Rows are points. Each copy is the shape, with its points in the same order, turned, moved and blurred by noise. Is it also mirrored, or only turned?
In the rows, zero is written as 128.

Shape:
[[100 132]
 [170  63]
 [179  92]
 [119 101]
 [ 81 207]
 [ 97 141]
 [119 131]]
Copy 1:
[[124 148]
 [166  56]
 [174  85]
 [124 110]
 [138 224]
 [121 159]
 [140 140]]
Copy 1 is: only turned
Copy 2 (7 x 2):
[[ 88 134]
 [153  69]
 [164  98]
 [104 105]
 [ 60 210]
 [ 77 145]
 [100 135]]
Copy 2 is: only turned
Copy 3, 7 rows:
[[122 160]
 [146  53]
 [170  79]
 [120 122]
 [141 220]
 [126 159]
 [139 140]]
Copy 3 is: only turned
Copy 4:
[[115 112]
 [207  83]
 [199 113]
 [147  89]
 [ 53 164]
 [105 115]
 [125 119]]
Copy 4 is: only turned

Shape (8 x 4):
[[135 168  83 147]
 [106 137 203 177]
 [138  91 175 122]
 [ 83 105  96 112]
 [ 86 178  76  79]
 [108 100  79 132]
 [127  59 168 119]
 [171 176 177 163]]
Copy 1:
[[158 162  86 163]
 [ 71 162 204 134]
 [ 87 116 165  88]
 [151  79 136 141]
 [218 116 105 147]
 [129  91 101 144]
 [ 79  86 155  79]
 [110 222 141 111]]
Copy 1 is: mirrored
Copy 2, 8 rows:
[[159 174 118 130]
 [109 108 209 170]
 [167  78 180 131]
 [138 102 100  95]
 [128 168 110  56]
 [151 113  93 119]
 [166  38 159 128]
 [174 164 213 156]]
Copy 2 is: only turned
Copy 3, 8 rows:
[[157 161 126 154]
 [ 41 142 190 151]
 [ 72  87 147 103]
 [155 116 183  85]
 [172 184 134  78]
 [163  98 164 113]
 [ 82  58 164  98]
 [ 62 153 108 178]]
Copy 3 is: mirrored
Copy 4 (8 x 4):
[[125 181  89 172]
 [150 107 196 188]
 [157 100 147 124]
 [ 74 122 107 124]
 [ 63 205 106 128]
 [ 92 112  83 139]
 [144  69 143 101]
 [194 162 160 179]]
Copy 4 is: only turned

Shape:
[[105 127  76  72 127 152]
 [103 113 131 165  67 173]
 [ 97 171 102 180  80 222]
 [146 134 150  77 176 128]
 [ 72 148 113 114 176  91]
 [ 73 118 114 113 162 134]
 [181 138  81  81 143  93]
 [138 125 147  66 168  88]
 [116 173 140 131  70 164]
 [144 151 119  37 138  88]]
Copy 1, 10 rows:
[[ 86 129 109  64 139 167]
 [128  92 152 142  67 194]
 [175 116 107 123  82 249]
 [140 156 155  58 163 110]
 [133 108  80  61 126  92]
 [112  82 106  53 124 135]
 [ 83 171 112 111 188 116]
 [110 152 150  62 150  71]
 [144 158 137 124  65 182]
 [ 87 186 128  67 151  95]]
Copy 1 is: mirrored
Copy 2 (10 x 6):
[[104 134  56 100 120 148]
 [ 62 108 141 154  72 119]
 [ 25 139 116 129  55  62]
 [165 115 111  77 153 112]
 [121 179 110 127 188 128]
 [ 89 140 106 113 169 136]
 [188 128  50 135 128 115]
 [185 126 112  96 164 141]
 [ 99 152 133 118  54 104]
 [196 153  77  91 128 154]]
Copy 2 is: mirrored

Shape, 12 rows:
[[136  80 138 152 132 102  92 155 152]
 [124 163 143 136 156 160  66 210 133]
 [201  68 147 132 133 178 232  62  68]
 [133 129  64 140 130 188 141 107  25]
 [110 118 118 124  98  78 142 181 145]
 [124  86 155  63 124  89 145  96 179]
 [129 154 142 156 112  99 180 130 171]
 [ 75  80 157 165 116 102 158  99  67]
 [198 101 203 146  78 153  99 120 130]
 [108 105 126 155 108 117 147 101 148]
 [100  61 128 199 142 138 107 106  82]
 [118 105 136  70  97 154 158 169 201]]
Copy 1:
[[145  82 140  91 165 138  98 123 116]
 [119 110 163 142 155 129  56 217 118]
 [148  60 147 186  77 152 244  81  34]
 [104 148  79 165  86 172 156 159  27]
 [145 127 141  54 167 128 144 152 128]
 [139  62 154  73  97  76 159 102 151]
 [125 130 167 117 168 124 191 118 160]
 [ 81 110 172  77 144 140 155  78  38]
 [178  90 208 154  91 174 103  94 110]
 [106 104 129 104 142 158 153  98 129]
 [ 86  81 129 118 155 177 117  90  32]
 [147  65 162  81 107 139 172 179 172]]
Copy 1 is: mirrored
Copy 2 (12 x 9):
[[149  58 128 123 127 142  77 159 144]
 [132 139 147 126 144 181  33 214 128]
 [218  95 151 106 162 192 242  88  78]
 [128 129 108 103 138 211 147 131   7]
 [124  97 106 122 140  96 116 204 135]
 [119  89 141  65 144 101 150 129 194]
 [138 128 119 170 149 112 157 158 158]
 [103  54 178 148 125 115 163 141  69]
 [225 121 172 110  77 145 108 130 138]
 [113  87 121 145 120 136 149 131 138]
 [118  37 152 154 112 181 107 120  78]
 [134 125 119  74 126 150 155 204 203]]
Copy 2 is: only turned
Copy 3:
[[148 131 135 167 124 120 132 151 184]
 [119 195 169 133 143 190 148 187 146]
 [181  33 137  99 136 112 209  91  40]
 [137 108  66 109 116 184 152 123  35]
 [ 77 134 119 132 105  92 140 177 162]
 [136 114 127  86 135  58 149  84 182]
 [ 77 119 170 138 162  80 139 129 124]
 [105 113 105 172  73  99 174  76  96]
 [172  91 225 118  85 140 131 135 146]
 [107 102 133 143 132 109 134  98 140]
 [158 112  94 214  98 155 152  93 109]
 [ 79  95 153  66 147 139 184 140 214]]
Copy 3 is: mirrored

Shape, 18 rows:
[[115  75 177 177 102  64 127  61 117 116 175  93]
 [ 76 132 107 135  74 145 144  66 124 125 145 129]
 [120 127 157 147 123  41 121 133 168 190 173  75]
 [153  83 110 150 141 113 140  84 137 145 157 134]
 [103 164 126 139 152  91  34 171 129 183 167  82]
 [195 149 138 109 146 147 119 109 172 129 136 128]
 [111  88 127 115 129 108 102 134 120 124 185 112]
 [ 95 151 125 125 176 127 132  93 152 138 114 168]
 [159 102 101 181 124 131 193 111  77 112 130 105]
 [105 156 119 200 191 118 145 132 108 181  87  61]
 [170 103 144 121  86 150 155  41 138 122 151 166]
 [177 116 143 112 164 137  79 110 140  51 150  61]
 [109 113 146  86 183  98 137  95 138 104  85  93]
 [ 98 149 134 169 151 183 165 153 128 165 183 153]
 [129 126 155 164 136 130 126 148  66 173 154 114]
 [126 116 135 105 115  91 137 115 154  79  84 120]
 [102  86 160 142 114 167 125 100 163 148 121  99]
 [153 108 133 140 127 165 138 106 149  82  87 174]]
Copy 1:
[[114 151 182 164 118  65  44 110  96  64 138  67]
 [128 141  95 162  69 149 113  72  98  65 118 104]
 [ 70 147 150 130 104  49  42 110 166 137 161 113]
 [159 134 147 155 155 131  66  97 157  81 160 102]
 [100 127 111 150 129  77  63 124 115 221 135 162]
 [167 146 153  98 139 127 139  72 160 143 127 120]
 [134  90 148 133 137  93  83 126 105 117 159 133]
 [123 179 121 137 139 167 127 100 135  93 133 176]
 [155 138 123 197 143 126 122 152 156  85 141  39]
 [ 81 191  87 163 160 155  91 170 168 150 115  75]
 [199 154 167 135  81 140 111  59 134  65 141 101]
 [160  94 166  91 204 100 134  88  92 145  91  88]
 [108 157 115  61 170 113 120 138 128  84 120 137]
 [100 122 143 203 104 194 128 110 138 136 162 125]
 [133 154 140 178 104 129  89 174 121 158 173  90]
 [136 142 134 100 132  88 142 139 141  56  88 123]
 [111 117 146 112  88 165  73 103 142 104  89 111]
 [190 138 153 138 141 156 147 120 161  66  86 142]]
Copy 1 is: mirrored
Copy 2, 18 rows:
[[ 78  51 156 163 111  57  70 103 155 117 161 141]
 [ 84 153 138 152 132  89 120  66 152 155 101 114]
 [119  42 110 150 105  42 138 187 119 177 141 138]
 [131  62 133 144 140 119 132  88 127 139 157 130]
 [128  97  36 127 109  92  96 191  77 149 107 151]
 [136 111 141  84 130 153 176 141 125 132 145 177]
 [122  84  97 114 125 116  81 133 140 142 147  94]
 [126 126 133 144 208 127 136 127 114 133 118 144]
 [159 102 168 181  91 137 143  88 125  81 146  78]
 [132  77 106 205 122 109 168 153  77  66  70 116]
 [104 121 195 107 130 122 139  49 138 141 170 143]
 [119  83 102  59 100 143 113 144 183  67 133 161]
 [143  90 155  97 181 100 123 140 151  81  81 124]
 [ 92 130 133 169 129 187 141 135  79 151 129  81]
 [135 103 136 154  91 119  95 134  47 108 135  98]
 [163 122 172 118 145  97 112 139 189 117 102 155]
 [ 96  74 167 118 121 128 121  99 127 159  70 151]
 [151 131 182 130 142 186 121 105 152 119 129 168]]
Copy 2 is: mirrored
Copy 3 (18 x 12):
[[ 78 139 158 167  81  38 142  74 153  46 155 151]
 [ 75 143 146  94  65 137 172  83 138 115 170 129]
 [106 178 157 171  98  25 111 136 189 144 130 138]
 [142 122 113 169  91  93 163  99 142  99 151 126]
 [ 81 169 117 164 106  92  59 141 144 186  93 182]
 [169 148 104 132 130 140 115 107 189  98 112 109]
 [ 93 129 107 136  97  86 127 144 138  94 145 180]
 [150 155 133 119 157 130 155  80 123 147 156 143]
 [126 145 136 152  64 110 177 129  82  65 131  74]
 [ 89 192 143 189 130  97 154 106  77 163  71  90]
 [157 125 137 118  75 137 172  63 180  59 161 121]
 [ 97 142  54 123 146 109  82 111 148  38  96 122]
 [119 138 111  84 179  65 149  97 118 104 109 111]
 [128 194 151 168 108 175 184 154 128 124 139 167]
 [125 158 159 172  74 112 142 133  98 105  88 162]
 [119 113 152  80 148  86 119 112 134  90 144  89]
 [ 71 111 151 146 135 125 178 107 178 103 109 130]
 [144 100 151 117 149 167 150  97 127  71 144 103]]
Copy 3 is: mirrored
Copy 4, 18 rows:
[[165 113 161 162 172  60 116   7 129 131 171  91]
 [123 145 157 118 146 160 110  24 109 133 102 107]
 [190 127 156 158  94  74 161  77  87 190 174  82]
 [178 122 105 144 179 133 151  50 124 139 155 137]
 [194 147 135 130  84 111  83 163  94 160 164  67]
 [205 169 149 126 153 154 185 114 156 122 137 136]
 [170 105 134 109 133 128 110  77 141 138 184  97]
 [183 135 124  81 150 131 150  90  78 106  98 154]
 [100 125  91 171 208 130 170  68 127 110 155 100]
 [160 130  99 160 188 109 162 146  39 138 108  51]
 [166 155 171 138 193 161 154  19 158 121 137 166]
 [199 162 129  88 177  97 146 105 199  90 163  63]
 [177 123 130  54 179  75 178  99 123 142 111  95]
 [149 113 138 141 138 199 148 101  55  79 169 119]
 [129 113 151 167 167 134 125 133  88 130 180 101]
 [148 120 138  94 140  81 178  74 159 126  95 111]
 [192  93 178 134 171 157 148  69 126 128 107  83]
 [165 115 137 124 177 149 171  82 163  70  83 148]]
Copy 4 is: mirrored

Shape:
[[155 172  88 194 157 191  66 204 147  97 161 140]
 [128 165 158 161 148 221 119 204 185 135 144 170]
 [169 101  77  98 181 101 165 120 110 224 162 158]
 [141 150  78  82 168 100 164 142 147 137 212 159]
 [ 96  59 126 114 153  43 116 142 129 111 116  41]
 [114  91 119  97 112 109 108  73 122 140  98 131]
 [162 145 105 128 182 120 204 105 123 127 162 171]
 [127 124 182 102 124  84  97 112 111 130  96  50]
 [125 123 140  79 102 105 116 118 125 154 127  33]
 [148 126  76 121 145 151 167  91  69 169 137 143]
 [106  96 143  59 131 104 136 168  73 114 108  46]
 [ 32 133 123  67 111  97 125  97 122 148  85  54]
 [145 161 121 160  67 179 108 194 131 147 111 169]
 [200  86  75  60 154 167 156 104 127 142 161 141]
 [131 189 105 148 182 182 111 192 183 130  84 145]
 [190 131  69  93 149  82 174 139 147 125 136 101]
 [182 141  97  54 165 112 126 135  95 143 148 180]
 [155 186 133 164 146 193  71 173 144 132 135 117]]
Copy 1:
[[114 184 115 119 128 127  85 195 229  91  94  79]
 [135 202 110 165 167 166 158 152 207 109  78  83]
 [ 96 106 126  88 184 181  89 109 125 185 131 205]
 [103 176 128 126 171 111  91 121 129 151 179 180]
 [121  43 235  89 175 101 116 145  90 102 153  94]
 [114  77 161 116 115 111 141 119  75 142  76 141]
 [109 147  64  93 189 121 115 100 111 132 141 157]
 [172  69 208  89 120 130 146 113  94  64 112 124]
 [155  90 223 108 106 144 117  83 100 104 134 114]
 [ 90 105  97  97 146 147  72  77 112 139  85 156]
 [ 95  94 232 111 155 148 108  91  80  49 124 113]
 [160  98 246 129 146  91 108  71  58 116  69 115]
 [135 164 111 172 110 192 101 173 138 102  63  92]
 [ 41 139 120  84 115 159 133  84 124 164 142 155]
 [143 215 141  88 173 148 129 165 168 121  55  80]
 [110 146 142  60 144 145  95 125  84 140 180 123]
 [ 72 162 131  90 137 151 114 133 102 113 124 212]
 [152 172 136 110 111 151 116 153 207  87  76  99]]
Copy 1 is: only turned
Copy 2, 18 rows:
[[178 137  50 172 145 188 144  27 118 123 170 163]
 [230 129  93 170 136 217 124  85 148 148 153 208]
 [109  86 102 160 236 100 153 190 150 109 188 181]
 [104 142  52 153 192 126  97 149 189 124 202 155]
 [ 75  90  83 118  89 164 121 207  91  74 146  78]
 [107 113 137 120 154 111 137 171 129 133  79 101]
 [ 89 126 110  99 200 152 140 145 188 154 192 178]
 [117 161 154 105  91 133 125 185  91  62 125  98]
 [136 167 114 137  87 103 142 198 122  82 139 102]
 [ 92 146 115 131 188  88 184 151 132 159 147 179]
 [ 74 169  89 125  73 150 126 212  81  88 119 158]
 [129 170 105 104 106 113 109 235  81 153 123  83]
 [208 128  77 110 138 137 136  82 123 122 106 202]
 [ 95 145  92 177 201 131 187 161 208 104 114 174]
 [213 151  70 120 187 227 147 116 112 131 168 147]
 [103 139  49 103 158 141 168 179 176  76 178 140]
 [ 97 166  91 144 236 134 120 156 146  92 138 172]
 [194 159 101 156 144 180 152  68 108 110 159 153]]
Copy 2 is: mirrored
Copy 3:
[[168 182 113 117  55 119 106  57 197 204 108 176]
 [153 114 154 133  87 162 139  86 249 192 125 177]
 [153 152 110 116 154 177 105 229 100 155 136 213]
 [147 147  89 101  97 142  73 219 168 125 134 153]
 [150 197 171 160 156 151  84 116  72  72 150  83]
 [116 126 139 111 167 154 138 142  81 133  83 106]
 [173 144 103 138 116 149 122 232 154 190 124 125]
 [166 152 194 115 197 158  76 105  99 133 105  78]
 [156 121 191  89 178 129  63 119  91 115 138 108]
 [131 127 132 117 128 135 113 202  85 215 116 159]
 [136 143 232 152 133 145  40 141  86 115 116 102]
 [ 81 138 216  72 158 158 103 135  83 111 147  64]
 [121 136 173 118 133  89 140  98 199 190  79 192]
 [184  78 108 124  93 147 104 198  89 144  91 176]
 [175 175 182  88  68 172 159 105 201 183 114 163]
 [208 165 143 106 117 110 102 204 115 117 119 141]
 [156 144 124 106 116 168  72 211 132 151  49 171]
 [173 148 151  93 104 144 102  64 188 210 105 162]]
Copy 3 is: mirrored
